Each row is a point. Two turns around zero, p and q, are shown by what they do to some points. Where does a point land after both, in the order given? Backwards means that the second turn is done in reverse. Each puzzle has new turns, and all numbers are rounded.

Turn p:
[-20  -5  10] -> [  8 -11 -19]
[ 7 18  8] -> [-20   5  -4]
[  9 -37  49] -> [ -7 -61   6]
[  5  25 -68] -> [18 68 17]
Turn q:
[20 17 33] -> [39 -2 17]
[ 15 -32 -41] -> [-38 -37 -13]
[-14 -36 -17] -> [-41  -5   8]
[-21  51  25] -> [ 40  44 -12]
Where do these land?
p, then q backwards: [-35  11 -15] -> [-9 38 -8]
p, then q backwards: [ -1 -61  41] -> [ 71 -17  -5]
q, then p: [ 17   6 -20] -> [22  2 15]
p, then q: [20 44 -6] -> [  8  44 -20]

Turn p:
[-44   6 -47  -8  22   7] -> [ -5 -48  14  21  39 -16]
[ 31  22  38  11 -13 -40] -> [-36  33 -18 -24 -38  -1]
[-17  -8 -23 -54  43  11] -> [ 22 -57  34 -25  13 -12]
[ 63  -8  28  40  -5 -25] -> [-15  75  -9 -31  -9   4]
[-25  -3 -49 -41 -11  23] -> [ 10 -54  23  17  23  31]
[  5  16  23  23 -10  25] -> [  8  26   3  27 -22  -7]
[-14 -24  29  27 -26  -2] -> [ 16  21 -46  14  -6   1]
Turn q:
[-26  31 -34   6  -5 -43] -> [-37  55   0   4   0  18]
[  6  15 -14 -39 -14  12] -> [ -2   4 -10  10 -45 -11]
[ -8  24  37  34 -30  47] -> [ 63   3  16 -40  -7  20]
[-15 -19 -34  18 -31  17] -> [ 12   2 -35   8  -2  44]
[ 11  33  38 -22 -22 -46] -> [ 11  43  43  25  -7 -36]
[ -1 -28   2  12  51  33] -> [-16 -56  -6 -30  18   2]
[ 14 -56  38 -27  45 -34] -> [-27 -52  33  40  36 -36]
[ 19   0 -32  18   5  15] -> [ -2   0 -40 -17   6   0]
Where do these land?
q, then p: [ 20   9 -22  35 -76 -35] -> [-51  36  67  25   3 -14]
p, then q: [ 12  25 -17 -15  22   9] -> [ 13 -12  37  10   8  -1]
p, then q: [  4 -17  30   2   2 -17] -> [-10  17 -18  14 -23  -7]
p, then q: [-66 -29 -30 -25  -8 -27] -> [-40 -53 -42  19  28  18]
q, then p backwards: [-13 -32 -12 -42 -30  -5] -> [-26  30   7   0 -40  27]
p, then q: [12  2 19 28 26 47] -> [ 19  39  14  -9  22 -39]
p, then q: [23 17 14 22 59 28] -> [  5  38  47  13  15 -41]
q, then p backwards: [  0 -34 -10   8 -11 -30] -> [-18  -2 -28  26 -21   9]
p, then q: [  7  60  28 -15  16  31] -> [52 29 32 30 18 12]

Turn p:
[-38 -21 -10   0  17 -12   2 -28] -> [-12   0  16  29  29   4   0  33]
[ -7  20  29 -27  21   7 -19 -25] -> [  0 -14  39 -17 -19  22   4  25]
[ 35 -11 -30  26  15  12   5  22] -> [-12  13 -34 -29  18 -20 -22 -14]
[ -7  -8 -28 -32  19  15  28 -16] -> [-39  24  28   1  22   8   2  -8]
[ 27  11  -6  12 -11  -5 -22  50] -> [ 14  16 -42 -17 -34 -16 -10 -11]
[-33 -37  40  27  16   6   3  29] -> [  1 -28 -31  34   1  36 -41  12]
[ 15  -5  -1 -13 -48   8 -18 -13] -> [ -7 -23   4   5 -23 -30  30 -17]
[-14  31  -7  -2 -16   5  19 -24] -> [ 19   7  38   8  10  -8   9 -17]
[ 22  20  13  10 -13 -35   3   3] -> [ 36   3 -16 -14  -2   5  28  -4]
Turn q:
[-14 -27  31  -9  17 -27  -7  32] -> [  3  -3  44 -14  17 -31  16  18]
[ 14   3  -9 -10  29  19   7   7] -> [ 25   0   2 -10  -8  -4 -29  -6]
[-30  20 -11   4 -24   2 -37 -23] -> [-32  22 -37 -11 -13  -3  27  -5]
[  1  20  22  18 -26   9 -29  -8] -> [ -2  11 -26  17 -19  -4  31  21]
[  5  41  12   2 -27 -29 -13  22] -> [  7  30  12  28 -11   1  43 -13]
[  4 -20 -19  -2   5  23  38  13] -> [ 14 -17  -4   6  32   3 -36 -11]
[  1 -16  -2 -23   4   8  22 -28] -> [  2 -21  -3 -25  11  29 -12   0]
[-33   8   7  37  20   3  -8 -39] -> [-41  26 -15 -10 -12   8 -18  37]
[ 53 -29 -31 -18   2  -8  26  24] -> [ 25 -48  27  18   3   1 -23 -41]
Where do these land?
q, then p: [  0 -12   8   6  -2 -12 -21 -20] -> [ -5   4  -4  31  -4   6   1 -11]
q, then p: [-10  22  15  28   2  -2  44 -18] -> [ 12  -1   6 -14 -22  -8 -54  -5]
p, then q backwards: [ 24 -45 -40  15  53  19   2   9] -> [-68 -27 -25  21  11  22   9 -24]
q, then p: [-15  26 -29  -2  17  38  25   0] -> [ -2  13  22 -35 -15 -37  -3  24]
q, then p: [-14  -1  19 -16   1 -13  40 -11] -> [-16  -7  13 -20 -14  26 -31  -5]
p, then q: [-12 -76   1 -12 -21  -7  10  36] -> [-60  19 -34  15  24 -15 -41 -11]
p, then q: [-11   7  18 -15  -6 -10 -23  33] -> [  1  -6 -28  33   8  -1  17 -16]
q, then p: [-11  24  12  31 -20   6 -23 -12] -> [ 24  30  -2  19   7 -18 -14 -22]
p, then q: [ -6  22 -20  -7 -10 -14 -27  -9] -> [11  9 26 24  5 10 21 -6]
q, then p backwards: [ 41   8  -8 -11   1 -13  -2   0] -> [ -8  18  29  -9 -25  12   2   5]
q, then p: [ 14  25  23 -17 -13   8 -25  -7] -> [ -3  11  -3  -4   8  -7  16 -45]
